Rows are points. A path goes straight from each point to the next, and from the last back to the first. The post is the endless flat space through its rows: a point in 2 columns, a line in 3, a plane in 4, and so on, so that a path can go around it. Count how often the path circles the post. Going back the other way cancels.
In the rows, zero is written as 128.

Post (1 x 2):
[[118 143]]
Path:
[[ 82 142]
 [111 163]
 [146 153]
 [143 109]
 [118 118]
 [ 77 121]
 [ 87 180]
 [126 160]
 [167 138]
 [128 109]
 [ 70 122]
 [ 66 153]
 [114 192]
 [162 154]
 [151 101]
 [127 120]
 [165 137]
 [136 172]
 [ 93 166]]
Times around: 2

Post (7 x 8):
[[108 132 218 105 137 161 165  77]
 [112 145 124 143 120 115 172  89]
 [133 124 160 199 162 149 141 114]
 [128 127 131 108 137 162 154 124]
 [102 111 123 141 132  55 171 193]
 [160 129 127 118 150 163  46  87]
 [124 114 158 174 219  82 180 141]]
Path:
[[107 179 119 104 150 119 170  76]
 [ 88 127 166 138 152 141 144 115]
 [103  96 119 113 200 138 150  89]
 [ 78 132 167 152 159 195 169 142]
 [ 92 141 173 111 166  96 115 106]
 [ 83 122 116 130 135 124 166 127]
 [126  86 169 115 115 126 130  91]
 [145 116 155 145 152 115 143 101]
 [161 155 137 116 181 107 190 153]
 [110 140 151 113 156 122 173 143]
 [ 72 109 137 100 133 139 143 123]
 [115  82 132 119 151 184 163 120]
 [135 107 151 178 107 127 141 116]
 [158 126 164 158 127 148 103 146]]
Times around: 2

Post (11 x 12):
[[152 164 162 165  90  97  86  83  61 162 135  72]
 [128 115  69  71 159 130 139 123  80 159 103 121]
 [138 141 167 170 110 139 117 106  70 183 138 112]
 [111  98 147  68 100 180 107 123 191 166 172 129]
 [117 132 109  91 151 143 102 169  88 128 135 121]
 [109 120  97  89 157 104 160 158 137 131 144 112]
 [104 148  82 108 123 126 133 178 119 152 103  97]
 [125 114 188  61 117 126 126 165 188 168 127  98]
 [121 151 163  93  84 118 129 114 105 169 154 131]
 [124 130 152 147 107  85  82 112  76 199 150 114]
 [111 142  89 113 145 134 109 129 116 132  92 152]]
Path (12 x 12):
[[114 173 124  78 111 164  71 121  96 162  93  95]
 [127 164 127  89  75 112 130 111 143 164 175  98]
 [132 151 158  64 137  98  44 133 160 204 101  95]
 [ 90 116 148  70 130 134  70 156  95 158 127 105]
 [122 115 198 115  75 162 107  71 131 125 127 148]
 [159 109 161 139 108 121  73 140 116 174 107 112]
 [133 121 144 149 126 144 101 125  81 145 133 120]
 [ 95 130 149 137 139 141 130 145  76 180 109  97]
 [101 149 128 107 115 111  93 102  96 160 161  77]
 [110  93 134  49 100 138 114 150 117 142 131  91]
 [132 105 183 124  93 129 101 115 114 166 112 117]
 [ 93 112 139 142 136 168 110  94  88 178 168 115]]
Times around: 0

Post, 17 rows:
[[109 106 156 142 132 145 107  73 104 111 168 166 167 125 176  87  97 139]
 [125 129 164 132 122  72 107 145 161  98 142 144  89 105  92 197 153 109]
 [123 144 134  92 148  80 118 158 145 108 108 104  83 136 144 150 148 154]
 [109 130  84 153 105 126 126 191 111 145 158 119 207 131 110 169 192  86]
 [123 157  50 184 128 158 156 153 140 179 166 147 152  88  80 172 202 129]
 [149 136 155 161 109 124 136  76  47 146 128 145 172 150 158 108  63 126]
 [118 116 150 129 101 119 163  85  94 118  96 169 178 139 149  76 146 119]
 [134 129 172 145 143 119 174 198 140  62 120 119 115 113 114 160 156 163]
 [133 135 139 105 141 142 100  98  65 132 133 175 199 123  93  80 108 123]
 [132  95  80 183  92 117 109 206 163 155 129 155 136 113  86 167 163 149]
 [159 121 120 110 118 127 169  91 140 122 153 175 189 171 143 143  86 140]
 [103 117 147 132 148 139 135 155 175  90  85 130  82 137 120 161 108  95]
 [122 130 156 134 143 119 126 159 170 114  79 168 126  95 166 200 137 139]
 [114 105 135 108 106 132 130 130 153  69  83 113 116 108 118 204 142 160]
 [141 130  98 119 113 112 136 108  53  94 144 191 159 109 161  94  87 115]
 [116 147 168 122 123 143 118 160 151  66  93 172  61 164 148 197 145 152]
 [102 121 182  79 102 128 158 173 130 121 131 136 101 119 139 162 122 132]]
Path:
[[116 113  76  89  97 123 151 138 141 111 119 179 156 120 134 173 109 124]
 [ 85 111 133 125 163 120  85 112 149  37 157  80 125 117 128 174 193 157]
 [ 68 129 122 109 143 150 128  64 127 129 148 181 121 145 153 153 141 117]
 [104 142  94 144  75  73  92 181 118 150 124 143 157 121 144 176 105 151]
 [133 134 133 149 110  98 155 115 155  69 108 124 165 163 150 176 143  99]
 [168 124 134  98 110 140 118 150 123 161 116 161 193 136 129 143 101  82]
 [120 126 119 106 115 126 198 123 130 151 124 138 176 104 168 155 162 104]
 [134 140 123 120 139  95 144 146 154 100 127 181 125 109 153 221 144 109]
 [106 133 152 123 148 108  96  91 154  99 131 126 117 159 155 183 119 156]
 [114 165 117  66 120 133  94 140 140 142  90 177 139 177 143 125  88 161]
 [133 188 138 114 115 135 120 165 106  79 139 175  85  79 138 199 147 153]
 [140 122 150  60 102 136 151 144 162 120 173 142 151 110 184 197 138 130]
 [177 114 100  96  70 127 141 183 122 148 199 177 129 181 135 193 124 125]
 [149 103 136 121  76 101 132 146 105 116 176  95 160 134 147 169 112 148]
 [102 145 140 134  97 147 155 114 157 119 163 185  96  82 119 137 161 138]
 [ 76 136 157 122 118 131 115 122 101 119 144 134 170 124 133 127 116 139]
 [ 96 117 110 132 127 137 134 114 121  69 131 178 191 132 164 129 220 181]
 [132  62 108 146 102 122 144  72 104 100 127 181 142 146 185 142 143 163]
 [145 100 129 116 133  96 142 153 209 117 112 175 103 127 121 146 163 151]
 [160 139 156 149  96 116 140 107 141  98 116 175 112  87 136 142 109 141]
 [ 93 148 121  92 134 176 123 178 153  84 110 168  84 122 114 119  94 151]]
Times around: 0

Post, 17 rows:
[[ 87 127 158 107 160  94 132  79  95 141 147 157  97 148 182  95 152 139]
 [154 152 137 118 140 127 137 120 164  84 145 138 119 151  67 100 107  54]
 [112 104 125  75 115  99 107  69 158  93 121  54 167 208 110 121 121  96]
 [142 153 127 157 103 168 145 125 148 100 101  92 231 186 103 129  78 112]
 [128  96 108 141  96 110 111 112 164 104 143 154 155 116 110 144 145 142]
 [ 97  99 151 107 157  42 126  83 158 201 108 171  86 156 135  62 130 199]
 [176 127 126 144  74 121 239 170 160 165  92 116 180 147 128 147 142  71]
 [125 130 128 159 190 184  61 116 154 153 127 125 133 108 126  99 171  63]
 [109 139 152  83 118  88 118  80 130 128 141  81  51  97 140 142  69 108]
 [165 129 139  66  91 126 153 127 135 111  99 139 119 110 118 167 114 103]
 [138 112 146 143 127 149 139 162 113  38 115  47 137 105 183  97 144 117]
 [166 111 125 122 141 101 117  95 176  95 134 136 121 159 129 177 113 133]
 [160 136 138 138  69 136 101 136 133 136 140 132  89 200 133 171 150 124]
 [135 112 156 155 143  77 125 149 122  96 109 114 111 159 102 181 142 118]
 [172  82 100 112 117 109 102 176 132 120 142 139  89 122 132 149 108  73]
 [176  81 181 103 114 115 119 200 168  87 167 109 133 103 120 153 100 105]
 [143  80 204 174 108  62 125 119  86  82  84  94 109 125 200 105 140 101]]
Path (23 x 18):
[[115 106 166 135 109 120 147  74 150 125  97 123 105  92 102 119  86  79]
 [139 107 146 179 139  94  97 100 148 109 107 152 103 136 135 103 108  88]
 [132  97  80 113  86 104 112 126 155  80  98 133 177 189 107 107 146  84]
 [156 154 120 126 133 107 128 126 202 103 112  93 112 116  76 142 103 124]
 [158 138 181 151 158  86 126  98 119  66 142 120 161 153 107 150 103 151]
 [143 118 124 116 121 106 150 145 150 171 130 132 134 167  78 134 107 148]
 [132 134 179  86  87 131 148  99 115 127 107 112 100 130 130 148  87  99]
 [ 85  98 113  85  84  95 126  71 169 132 158 122 104 130 145 112  99  88]
 [118  83 167 116  90 150 141 153 154 100 144 149 169 144 103 107 113 143]
 [162  82 134 119 105 109 146 108 136  94 114  75 112 135 126 138 134 134]
 [179 132 195 170 104 115 100 116 147 165 155  95  93 195 103  90 107 101]
 [163  76 115  59 146 160 127 109 198 136 127 100 126 146 124 111  89 114]
 [143  72 182 143 141 114  84 134 181 125 110 132 124 138  83 122  39  49]
 [101 142 110 138 122 122 115 144 147  68  99  99 150 126 157 122  78 142]
 [145 112 164 143 129  63 132 123 158 147  60 139 141 104 116 116 187  97]
 [152 107 164 125 156  99 100 118 126 170 130 132 161 195 138  99 142  90]
 [130 120 143 113 144 117 127 110 118 142 167 142 123 137 165 118  63 145]
 [133 108 156 146 108 106 143 141 142 146 151 122  80 150 135  94 133 126]
 [134  88 123 119 122 106 139 150 134  87 159 138  51 101 169 151 137  82]
 [122 111 153 105  90 117 124 157 192 148 118 187 111 114 124 126 102 126]
 [129 158 151 200 147  71 125 149 139 116 110 104 102 141 117 127  91 105]
 [117 100 143 120  96  76 119 125 101 117  95 113 129 128 153 186 109 106]
 [107 120 141 122 109 148  97  76 154 163  97 100 111 171 165  73 107  81]]
Times around: 2

Post (17 x 18):
[[ 50 100 138 196 126 184 149 122 128 156 136 117 159 155 163 134 142  73]
 [102 176 137  87 146 112  79 117 198 131 115 147 140 128 156 107  99 145]
 [110 109 156 182 155  98 152 196 152  94 180 147  84 103 127 131 121 134]
 [106  94  91 181  96 169 172 145 169 104 102 107 159 112 148 155 116 107]
 [111 115 133 100 133 164 109 116  97 107 131 185  80  89 141 152 123 159]
 [120 155 119  71 175  73 118 116 135 100  96 157 151 125 154  71 136 159]
 [ 54 101 137 121  95 172 157  72 189 108 113  91 123 149 114 121 129  37]
 [118 111 136 129 116 150  65 174  87  90 118 129  86 140 141 155 155 139]
 [114 119 159 102 164 160 132 150  91  75 123 155 106 154 147 191  88 130]
 [152 124 139  79 118 101 105 118 151 130 135 183 150 132 160 128 150 143]
 [ 61 124 107  63 117 104 135  86 202 149  79  97 130 141 204 106  99  50]
 [ 62  97 103 143 100 156 169 183 137 120 183  93 154 105 123 125 109  64]
 [115 134 102 112 148 143 100 110 108  82 165 140  92 149 163 184 170 194]
 [ 79 105 107 120 102  85 124  28 176 167  96  65 171 142 152 104  79  85]
 [113 138 149  93 108 124 125 115 124  88 140 132 116 137 187  90 107 166]
 [143 110 109 123 147 138  61 127 114  62 148 173 110 120 166 123 127 137]
 [119 128 160 107 157 133  86 144 127  70 139 128 122  76 168 175 152 154]]
Path:
[[114 118 154 217 117 134  87 134 186 108 164 107 112 132 170 158 153  94]
 [ 97 149 121  69 119 160 125  95 137 137 138 139 105 110 184 112 127 127]
 [ 92  90 148 111 139 151 134  61 177 122 143 104 128 144 149 120 113  96]
 [102  92 106  62 118 146 134  92 166 112 124 169  97 149 125 125 101 107]
 [ 97  83 135 114  83 144 115 121 152  65 161 144 159 110 159 139 155 118]
 [109 160 134 111 122 102 116 115 132  83 116 168  98 149 148 121 143 134]
 [134 136 139 123  98 127 137 101 155 121 125 140 142 132 156 114 143 127]
 [ 98 158 190 119 176 101 115 171 151 119 123 122  94 111 165  83 120  99]
 [120 120 149 112 129 151 178  99 141 164  99 154 163 160 171 131 157 185]
 [ 83  87 146  47 137 143  81  94 152  86 163 134 175 124 146 131 131 100]
 [100 122 143  68 148 149  93  77 100 103 136 177  83 161 144 116  90 149]
 [126 135 155 101 150 142 100 116 141 132 103  98 132 116 130 117 137 130]
 [150 118 109  87 145 136 112 153 146 121 150 189 122 114 186 176 131  84]
 [ 89 136 116 131 142 100 105 116 139 111 130 108 114 133 150 172 112 105]
 [117 130 101  52 134  60  85 145 179 106 128 131 111 104 139 159 145 115]
 [117 124 105  98 182 109 104 125 161  82 134 183 121 182 163 188  85 138]
 [ 78 108 138  65 183 156 152 123 123 141 155 167 168 134 162 128 134 106]
 [100 131  80  66 161 177  99 136 133 132 126 168 151 124 159 164 110  98]
 [ 87 155 164 159 158 199 130 184 122 125 112 103 172 130 194 183 192  87]
 [ 93 126  95 101 100 135  93  91 158 107 121 112 123 117 129 142 103  93]
 [ 96 159 162 104 121 104 117 113 176 106 160 167 158 153 137 130 117 109]]
Times around: 0
